Each wall is flat, endless, passes through zero and stands at right angles to its row. A trip goes straight from one point to another. List the walls that it crosses, first one first.

Walls:
(1): 0.3  8.9  -1.9
(2): -0.9  -0.9  -6.3
(3): -4.1  4.5  -1.7
(4): -7.2  -3.7  -1.9
(5): -4.1  2.5  1.3
Trips:
9.1  5.3  -4.3 to -3.0  2.5  -9.3 => 3, 4, 5
0.5  2.4  -1.7 to 0.6  -0.4  -3.4 => 5, 4

Walls:
(1): -4.7  2.2  3.7  2.1  -11.3  2.0  -2.7  2.0  2.9
(2): -5.0  3.6  6.1  -2.6  0.5  3.3  -1.1  5.1  3.7
(3): 5.0  6.2  1.6  -5.4  -2.5  -2.7  -7.6  -3.7  4.0
Trips:
1.5  8.2  -1.9  1.6  -1.6  2.2  3.9  -2.2  4.9 to 4.9  3.3  3.4  9.1  2.8  -0.1  -5.6  6.4  6.7 => none
-3.5  -5.2  1.7  0.3  7.9  3.9  9.0  0.7  -1.7 to -3.1  -1.7  -7.5  3.2  -2.4  -3.5  -0.4  -7.0  -1.5 => 2
7.2  2.8  -6.6  -5.0  6.6  7.6  7.0  0.8  0.5 to 0.5  6.1  3.9  1.5  -1.5  1.1  -1.4  -6.6  5.4 => 3, 2, 1
2.5  7.6  2.4  3.0  9.4  2.2  -8.0  9.9  -5.8 to 4.6  -1.7  -0.6  -3.1  -1.9  -1.5  4.9  -6.4  1.6 => 2
-9.4  -4.7  -1.1  -3.0  3.3  -7.8  -9.0  0.4  3.4 to -0.9  4.6  5.2  -2.7  -1.5  -1.0  -7.9  6.7  -1.8 => none
-0.1  -0.7  7.5  -2.1  0.5  1.9  -5.8  6.7  -1.3 to 2.0  -4.4  2.4  1.4  -5.9  -4.2  -2.2  0.4  -0.1 => 2
-4.9  -1.5  4.3  -1.0  1.8  2.5  0.5  -2.4  2.0 to -3.0  7.4  -1.3  -1.5  0.1  -4.0  -0.3  1.6  4.2 => 3
-1.4  -3.4  2.8  8.0  0.3  -2.4  3.3  1.6  1.8 to 2.1  -2.3  0.8  -0.3  -1.1  -2.2  -0.3  -5.1  1.9 => 1, 3
